Each row is a point. A path goes straight from each point to the next, and from the last back to the first. The post is the endless flat space through its rows: a point in 2 columns, a line in 3, a plane in 4, and so on, so that a path can go around it. How many times does the path go around the post? Going back the other way cancels.
In the rows, zero is written as 128.

Post (1 x 2):
[[120 138]]
Path (24 x 2):
[[166 161]
 [134  82]
 [ 81  83]
 [ 61 147]
 [117 163]
 [123 173]
 [ 86 165]
 [132 190]
 [159 160]
 [136  76]
 [ 74 104]
 [ 63 144]
 [ 63 136]
 [103 123]
 [100 149]
 [116 160]
 [154 142]
 [141  90]
 [183 120]
 [154 148]
 [139 102]
 [ 66 108]
 [ 92 162]
 [120 178]]
Times around: 3

Post (7 x 8):
[[124  90 111 126  85 106 122 184]
 [132 146  90  95 112 147  72  41]
 [126  91 155 143 145 107 111 178]
 [178 123  99 157 135 100 152 206]
 [122 122 173 176 108  78 133 199]
 [174 123 173 144 108 134 119  74]
 [133 140 137  48 104 128 107  51]]
Path (23 x 8):
[[140 100 162 152 118 112  79 170]
 [181 164 148  48  98 122 135 157]
 [ 64 138 116 104  76 111 132 146]
 [121  83 139 117  87 115 163 142]
 [176  93 132 156 130  84 116 142]
 [218 194 118 124 175  98 123 105]
 [122 127  80 107  84 143  62 168]
 [172 179 143 173 134 123 164 168]
 [135  83  83 152 115 122 137 157]
 [ 52 115 115  85  73  78  77 123]
 [102 102 137 105  97  90  93 158]
 [168 133 132 120  96 116 112 165]
 [159  93 171 159 144 134 150 192]
 [114 180  35  59  32 132  95 123]
 [146 119  88 121  79 113  90 136]
 [151 130 104  47  91 121 107  66]
 [190 125 127 123 129 117 115 172]
 [180 112 114 115 174 147 115 138]
 [ 78 107 131 178 124 117 135 144]
 [151 174  58  94 108 100 154  81]
 [154  90 157 154 181  93 105  93]
 [176 103 156 133 151 124 144  99]
 [123 112 132 167  74  85 114 154]]
Times around: 3

Post (17 x 18):
[[119 112 131 162 115 101 105 130 152 146 135 170 117 112 136 121 125 170]
 [160 198 138 125  40  97 132 141 136 227  25 150 120  96 138  23 159  25]
 [149 141 112 162 113   7 189 114 128 162 168  87  89 142  43  93 142 121]
 [132 144 120 122 104 170 122  82 121 184  78  94 141 120 185 118 134 128]
 [ 90  93  97 138 103 149 153 157 137 126 125  90 117 126 163 102 136 169]
 [135  98 111 137 147 122 148  93 141 103 132 133  97 121 113 112  89 159]
 [128  92  63 120  72 158  71 129 143 178 193  99 176 174 130 128  78  53]
 [107  77 100 162 170 102 129 134 135 132 134 122 134  96 157 112 118 123]
 [116 113 131  88 157 129  88 117 147 174 103 147  70 141  89 111 125 119]
 [131 158  85 157 162 174 154 131 220 123 134 107  93 133 177 172 167 109]
 [116 105 118 120 124 128 148  97 163 162 137 144 142 140 163 100 142 109]
 [ 84  91  91  82 121 100  72 146 184  98 133 101 143  95 132  98 140 163]
 [ 89  81 133 163 126  97 153 111 162 148 124 106 146 107 121 140 100 142]
 [105 102 124  92 120 165 123 113 128 133 105 110 138 107 136 133 189 108]
 [ 92 161 106  41 147  97 152 227 168  83 155 115 124  91 128 147 125 158]
 [131 106 112  88 121 131 136 180 172 119 170 104 103  89 184 155 101 132]
 [101 122 137 111 165  78 123 130 156  87 128 144  75 147 138 158 129 128]]
Path (20 x 18):
[[133 104 136  65  84 192 164 132 135 110 182  96 102 122 125 100 172 109]
 [ 79 134 105 133 109 133 186 127 148 189 151  86  98 116 133 113 138 217]
 [123  84  62 120 126 124  84 141 168 138 141 180  52 155 157 101 124 156]
 [129  67 106 134 115  57 115 169 135 127 157 107  92  98 151 110 122 193]
 [142  83 109 135 163 157 149  82 173  96 196  87 142 146 124 105 148 153]
 [155 151 144 125 153 132 130 167 139 121 126 115  22  73 139  95 162 111]
 [108 130 127 129 167 160 195 156 154 135 144 123 146 149 112 125 122 111]
 [ 86 103 107 146 113 121 153 126 135 111 147 119 136 143 167 113 141  85]
 [114  68  98 142  71 153 209  75 137 153 124 128 128 137 137  73 105 128]
 [ 97  76  64  86 135 175 130 157 191 135 202 142 167 175 133 156 140 131]
 [115  77 147 112 121 104 126 117 163 152 155  78 140 111 123 168 132 155]
 [117  96 114 141 131 105  69  92 150 127 156 126 102 158 139 128 116 123]
 [122 131  89 134 152  86 126 103 177 126 180 160 128  83 110 150 108 162]
 [ 88  80  85  86 150 125  95 197 148 146 122  97 124  80 219 123 199  53]
 [176  70 100 115 119 110 118 106 126 133 143 102 174  98 148 104 124 122]
 [ 97 128  92  88 165 130 116 193 223 181 168 100 111 140 117 126 148  97]
 [ 52  86  78 155  84 151  74 185 180 169 166 114 119 164 130 114 137 113]
 [ 86  44  90 135 117 105 118 140 183 109 142 128  96 126 182  85  39 183]
 [143  74 107  78 123 156 157 100 152 108  91 110 106 114 181 101 125 114]
 [156 135  80  91 112 137  95 178 175 170 175  98 132 138 116  99 175 112]]
Times around: 4

Post (17 x 18):
[[114 113  78 142 104 110 101 125 167 126  78 140 161 128 171  97 118 104]
 [ 98  97  64 172 100 120 140 179 181 179 171  87  93 139 137  75 128 151]
 [142 151 106 118 161 167 100 137 164  87  71 137 167 124 148 196 126 162]
 [140 146  91 164 130 186  87 164 117 156 148 143 114 110 125 104 123 150]
 [127 149 125 135 135 143 165 171 133 158 199 176 131 168 114  94 144 147]
 [ 91 142  96 123 113 148 152 122 139 167 152  77 165  81 186  85  84 145]
 [ 78 143 138 122 127 183 136 154 122 166  81 141 121 159 109  83 126 135]
 [141 124 134 181 154 142 127 111 144  73 108  79 116 176  94  84 139 104]
 [116 158 105 127 162 150 102 149 162 110 144  96  69 113 132 136 103 177]
 [ 25 108 133 160 126 139 136  88 130 143 194  63 111 150 128  96 124  79]
 [147 118 132 133  95 116 131 101 164 104 134  59  97 196 100 116  96 100]
 [116  86 107  86 120 125  90 138  81 151 148  94 165 122  96  85 127 178]
 [137  86 150  85 110 157  67 163 141 108  79 125 126  77 125 137 125 148]
 [142 135  57  80 119 141 116 137 158 117 110  72 103  67 188 155 137 109]
 [139 113  94 148 137 140 105  84 160 188 129  97 156 133 176  75 116 130]
 [128 124 143 169 147 122 135 115  70 143 165  72 109  73 130 116 101 132]
 [154 144  94 117 134 165 149 114 144 140 126 182 147 148  64 102 140 157]]
Path (28 x 18):
[[115 139 161 180 158 161 149 149  87 101 242 130 120 122  84 122 104 109]
 [105  68 163 155 155 185 104 159 140 198 116 205 122 177  92  67 132 135]
 [136  91  74 104 111 152  94 131 150 153 160  63 103  75 162 132 139  82]
 [113 101  69 101 155 150 105 135  98 186 141 121 147 175 122  58 150 164]
 [172 105 137 159 106 112 163 126 178  49 102  67  69  90 154 121 139 106]
 [109 127 116 212 106 167 108 183  80  98  96 108 147  74  95 126 123 147]
 [153 158  29 124 142 138 114  83 184 161 119 122 124 178 120 100 148  97]
 [129 117 126  98 112 101 149 201 140 169 130  82  87 176 149  52  90 123]
 [114  49 143 143 128 172 134 101 126  72  97 123 126  63  75 102 159  81]
 [125  80  70  84 113 104 151  65 168 163 174 129 183 152 122  99 153 151]
 [188 164 120 133  88 142 114 145  95  98 169 123 166  96 125 108  99 172]
 [ 98 108 182 173 150 165 106 101 188 146 139 113  71 177 130 100  93 144]
 [198  91  83 110 178 160 113 172 104 105 114  62 100 160 122 111 167 129]
 [ 94 105 146  81 149 139 166 138 147 131 122 108 106 137 164 157 104 140]
 [ 85 160  99 144 131 198  95 162 150 153 172 144  57 158 156 101 133 135]
 [131 143 137 161  92 188  87 132 197 165  99 132 113 153 111  60 120 174]
 [ 44 161 151 200 106 214 111 194 167 158 108  53 117 123 134  64  98 152]
 [159 141  88 145 157 182 133 129 133  98 121 156 150  55 103 111 139 128]
 [104  52  84 186 148  93 168 127 177 151  90 118 172 136 120 114  92 155]
 [ 83 193  94 147 176 133 124 107 103  82 119 196 193 111 182  92 103 148]
 [ 29 150 121 153  84 115 100 126 114 178  91 102 131 101 206 103  46 128]
 [157 174  73 103  91  85  85 165 170 109  89  72  69  99 178 246  80 113]
 [ 25 178  78 108 145 174 152 181 153 140 119 158 115  81  99  74 119 131]
 [158 112 147 105 156 159 116 125 123 112 111 104  96 115  99 173 108 153]
 [102 116  69  84 126 170 138  97 117 182 105 102 111 160 139  21 117 154]
 [145 140  89 130 145 153  64 123 114 146 111  78 123  57 222 154 138 137]
 [145 125 126 217 108 173 122 177 127 110  99  44 173  93 152 105 140 119]
 [ 34 156 147 171 151 147  95  98 198 187 103 132  79 205 141 122  63 118]]
Times around: 4

Post (17 x 18):
[[121  79 135 146 133 112 106 125 140 157  83 120 150 108 111 110 115 140]
 [ 81 113 127 128 141 129 151 132 107 156 103 118 109 119 109 157 116 118]
 [104 130  96 111 138 105  89 112 121 127 137  96 161 125 147 106 108  85]
 [177 142 111 132 116 148 131 159 143 113  99 125 126 113 108 155 163 108]
 [121 140 133 106 132 144 137  54 143 128 138 142 156 139 137 111 115 112]
 [141 114 154 196 133 129 197  98  73 153 189 176  77  77  95 230  72 129]
 [131 108 144 139 122 178 156 136 168  89 128 138 141 154 135 122 148  97]
 [116 153 146 131 153 101 144 140 130 123 123 118 130  99 111  80 112 119]
 [133 118 151  90 120 100 146 149 177 127 111 129 142 104 141 131 108 130]
 [131 142 139 152 143 138 147 188 167 181  94 114 177 106 134 125 133 111]
 [158  95 146 151 134 156 133 122 156 155 117  84  85 107  84 168 145  89]
 [109  80  98 173  81 104 126  93 141 206 135 149 143 144 179  59 143 126]
 [ 93 148  92 177 143 115 145 146 101 155 116 153 115  24 104 151  80 111]
 [135 122 119 153 145  88 122 145 161 125  53 108 117 108 147 144 118 108]
 [156 152 136 128 137 113  70  76  86 121 142  93 127  48 169 100 162 175]
 [116 128 127 112 167 141 117 162 157 153 105 139 107 120 115 135 129 123]
 [119 125 160 155  67 129  66 132 175 145 101 149 114 121 117 153 132 191]]
Path (24 x 18):
[[ 93 111  84 101 123 119 129 116 142 168 128 153  79 132 165 133 100 140]
 [103 141 122 159 154 152 113 118  68 127  85 145 131 133 151  84 160 167]
 [133 145 148 106 152 138 142 167 157 196 104 133 148 142 197  81 142 131]
 [155 112 155 187 107 166 135 124 211 134 131 106 122 117 152 143  91  95]
 [164 103  81 143 146 128 113 109 170 132  85  68 152 126 165 131 152  90]
 [ 74 110 146  89 181  73  96 118 114 100 133 158   7  91 105 103 140 207]
 [102  76 125 102 139  53  91 134 117 154 123 109 137 106 113  91  99  77]
 [ 92 151 184 145 162 132 102 126 116  79 117 121 134  96 172 100 137 108]
 [125  82 131 129 165 175 147 135 134 137 118 136 182 119 106 164 139  98]
 [ 89 163 143 132 135 119 124 137 153 195 151  82  91  91 100 143 147 142]
 [101 129 126 134 106 167 115 127 114 161 128 150  85 105  68 170 158 131]
 [131 138 149 125 126 116  91 131 157 144  80 125 129 162 106 123 127 126]
 [125 130 144 118 117 202 189 117 115 122 118 165 116 102 153  92 147 123]
 [112 121  93 162 139 160 103 217 160 160 130  57 125 102  95  87 148  58]
 [106  34 114 181  86  86 104  80 112 184 120 104 103 118 155 143 142 176]
 [167 143 133 169 140 160 109 156 137  88 109  87 181 104  67 188 110 113]
 [101  92  99 142 107 186 158 135 214 153  74 136 162 167 131 126 124  62]
 [202 119 160 124 159 113 121 127 170 158 117  71 120  90 105 145 115 125]
 [ 99 161 149 137 181  95 135 150 163 156 130 158 105 114 103  84  90 156]
 [137 111 132 121 184  80 160  98 141 127 169  81 117  58 125 153 101  69]
 [135  68  99 131 121 109 117  87 141 149  98 137 113  90  98 126 128  57]
 [102 139 121 139  99 151 106 152  98 116 123 158 110 109  90 113 116 102]
 [142 118 138 154  78 164 121  95 109 182 118 144  87 154  99 182 135 157]
 [109 163 125 147 139 116 159 132 158 178  78 144 109  59  93 137 101 155]]
Times around: 2

Post (17 x 18):
[[144 189  94 107 103 138 137  43 166  73 101 151 156 154 143 107 113  80]
 [186 152  95 160  86  75 125 119 163  87 156 119 180 173  94  94 128 133]
 [132 152 147 111 167 141 154 135 201 128 145  96  65 179 102 114 100 125]
 [106 155 117  90  78 161 120  93 158  97 124 165 166  96 109  88 162 154]
 [147 171 154 127 152 126 122 186  92 104 132 126  93 143  83 106 137 150]
 [158 139 142 125 152 120 140 161 143 138 142 136 104 124  42 172 138 113]
 [142 174  92 166 136 162 138 140 113 110 138 153 107 170 101 112 139 121]
 [102 101 114 134 146 119 125 129 114 127 123 160 148 110 114 140 139 129]
 [127 152 112 169 174  71  97 101 121 141 177 126 185  70  74 129 139 114]
 [100 115  73 176 163 134 106 105  75  92  82  87 165 112 114 168 155 156]
 [182 131  74 118 160 152 142 138 153 104 162 143 140 110 111  67 104 163]
 [109  74 110 165 120 127 147 114 178 115 156  94 148 106 142 131 141 110]
 [108  94 193 133 132 146 174  94 156  82 144 185 130  93 146 144 162 111]
 [ 91 152 144 174 122  94 130 111  76 103 111 123 100 127  88 150 159 132]
 [123 129  97 172 107 147  83  77  68 109  97 153 169 107  81 108 157 155]
 [147  97 133 121 163 160 101  60 122 104 142 166 102 143  76 159 194  86]
 [113 111 106 166 129  90 106 136 186 110 141  99 107 149 106 164  61 128]]
Path (29 x 18):
[[122 132 171 124 115  67 111  88 129 119 126 134 166 140  80  87  90 144]
 [158 184 117 150 133 133 176 133  74  88 107 129 148 120 118  56 141 140]
 [153 198  72 159 168 147 187 163  85 124 141 118  84 164  92  50 187 103]
 [154 186 118 148  72  89 117 100 185  84 111 111 162 164  89  89 136  91]
 [166 122  75 136 151 161 112  48 161 105 113 122 154 112 127 125 163  92]
 [135 114 100 210 102 141 134  87 113  62 115 120 102 169 129 154 140 162]
 [128 140 163  72  68  92 143 117 162 153 130 161 200  88  62 149 167 131]
 [115  92 151 200  29  68 137 187 116 108 110 122  76 177  29 147  90 199]
 [130 137 121 143  98 128 152 165 158 116  83 126 118 186  80 157 104 105]
 [178 152  97 164  96 104  90 102 130 131 132 162 159 156  17 156 182  92]
 [113 100 107 165 166 112 157  91 162 112 107  84 135  66 111 227 125 106]
 [132 160  91  72 139 143 130 135 168 136 170 166 167 110 111 113 156 106]
 [137  91 100 120 183 163  96  99 122  65 163 150 101 173 130 172 148 121]
 [ 85 101  87 148 170 106  98  77 145 158 171 114 144  92  77  85 122 143]
 [115  91 118 147  85 124 147  62 152  32  91 155 186  92 136 114 129 193]
 [160 160 100 145 121 111 147 162 159 108 162 106  56 133  81 130 170  96]
 [151 118  95 129 232 146 153 126 122 141 165 135 146  46 108 170 160 107]
 [117 142  78 126 110 184 117  60 127  87 118 167 105 146 143 108  93 157]
 [109  75 107 161 182 144 166 146  62 121 102 136 193  80 102 156 129 168]
 [ 93 100 117 203 123 136 131 146 149 125 156 135 129 129  84 134 111  84]
 [ 91 164  66 164 142 153 137  61 134 106  50 130 191 111 131 123 151 151]
 [152  55  66 211  99 191 146 130 146  93 154 200 114 136 172  85 122 193]
 [175 168 132 108 102 112  72 117 126 148 142 177 169 108  47  93 123 176]
 [ 98 147 152 136 143 149 114 129 149 148 166 106 109 136  67 154 122  95]
 [144 176  88 174 197 108 107 145  93  94 179  84 112 166  74  72 127 110]
 [140 185 134 123 153 131 141  86 137  64  96 127 117 152 115 140 133  99]
 [134 105  97 152 121  76 114 101 148 134 100  97 142  82  55 249 152  70]
 [115  78 126 160 144 195 162  57 152  49 132 124  82 121 185 163 192  94]
 [113 127 125 154  88 123 113 115 108 109 122 155 135 148 109  94 114 192]]
Times around: 5

Post (17 x 18):
[[ 92 114 127 127 158 135 109 111  81 105  86  63 135  97 133 136  96 131]
 [162 144  79 170  73 138 153 125 111 107 107 139 126  94 173 160 155 157]
 [128 109 157 145 130  88 119  96 114 114 115  88 142 148 139 191 116 102]
 [147  99  86 147 150 168  82 119 141 117 125  89 104 140  89 134 146  81]
 [136 130 103 138 146 203 100 157 113 128 134 128 152 177 117 156 138 171]
 [125 138 105  92 141  97 145 167  96  90  99 102 184 115 156  73 155 155]
 [122 131  93 114 168 144 105 108 132 133 159 129  76  82 117 175 114  84]
 [127 106 152  90 116 140  86 101 111 122  95 152 168 125 101 120 174 111]
 [ 98 100  96 127 131 126 112 144  87 112  74 155 152 146 145 106 126 148]
 [161 128 109  69 101 104 177  69 115 147 182 117  90 144 179 147 130  56]
 [114 125 127  93 111  79 168 129 120 116 181  92  84 108 153 122 118 128]
 [121  95 173 117 134 161 169  66 124  99 119 182 106 163  89 195 131  70]
 [ 80 103 132  75 126 166 125 133 104  79 114 132 119  89 134 145 181  64]
 [137 167 145  92 120 100 151 197 106 169 173 129  94 186 105  95 139 125]
 [188 140  86  69 114 133 113  76  89  55 132 141  60 160 148 156 139  90]
 [150 103 129 112 149 148 132 145 132 100 111  95 130 113 168 136 120 114]
 [ 94 135 121 176  66 128 124 130  94 113 157 139 157  85 117 176  61 142]]
Path (31 x 18):
[[128 114  52 161 110 177  55 136  80  74 104 161 112 128 122  99 136 163]
 [ 77  74 133 119 167 148 129  90 100  44  68 118 158  70 181 126 175  82]
 [106 170 123 200 158 173 109 120 160 126 128 125 127 129 100 224 106  94]
 [102 153 103 132 136 165 187 111 134 154 155  93 130  99 187 180  92 178]
 [ 84 151 150 160 122 133 126 183  98 141 103 115 148 138 140  92 107 140]
 [141 116 116 107 150 137  90  84  89 143 145 137 123 156 139 137 164 130]
 [136 104  50  57 113 166  99 146  24  85 119  89 106 134 182  90 194 128]
 [168 100 120  69  82  49 181  94 108  82 141 146  69 189 205 159 133 119]
 [178 132 109  85  62  91 200 110 150 130 141 107 151  87 201 117  64 131]
 [ 96 145 125  78 104 162 155 136 127 126 132 175  50 149 179 161 152  91]
 [144 149 124  50 135 141 121 141 119 131 159 142 148 147 189 147 201  95]
 [160 105 156  98 121 115  73  90  65  93 158 135 161 160  95 146 123  96]
 [136 142 121 132 108 109  86 192  49 130  60 135 145 161 138 129 157 152]
 [157 131 106  25 114 142 116 101 109 107 113  78  92  73 155 133 165  76]
 [147 173 124  87  91 113 112 123  96 130 156 142 177 177 118 157  74 132]
 [147 136  77 109 101 201 168 131  79 134  85 113 137 127 139 136 196  89]
 [197 115 125  70 153 108 145  67 106 110 204 145 116 176 162 213  97 155]
 [210 122  94 134  66 184  64 129 107 116  88 162 163 114 150 168  83 117]
 [125 116 154 122 160 115  54 164 138  95 132 100  28 218 107 232 119  75]
 [ 80 102  80 159 185 102  63 138 148 118  88 115 120  95 118  94 125  90]
 [110 120 100 144 142 168 147 113  98 114 151 121 143 106 218 152 102 155]
 [112  93 142 150  95 140 110 177  73  71 110 185  26 177 116 174 124 118]
 [119 133 112 115  93 126 143 189 100  64 159  65  48  77  95 116 132 101]
 [116 143  70  76 155 104 136 156 159 125 116 119  23 104  93 104 155  83]
 [ 85 127 199  77 177  91 160 123 157 137 133 122 105 175 149 172 120  86]
 [147  85 131 158 116 178  84 155 125  77  65  80 106 152 160 137 173 151]
 [100 142  65 100 125  64 104 108  35  33 150 132 106  79 144 130 123  83]
 [150 104 122  57 164 124  91 141 110 122 139 182 151 111  97 129 132  89]
 [189 108  50 106 129 184  83 130  84 123  85 118 128 214 133 173 130  88]
 [115 219 106  89 118 124 196 115 136 143 179 108 106  93 181 212 149  93]
 [107 225 149  95 134  84 152 134  78 121 119 132 183 136 141 118 162 121]]
Times around: 4
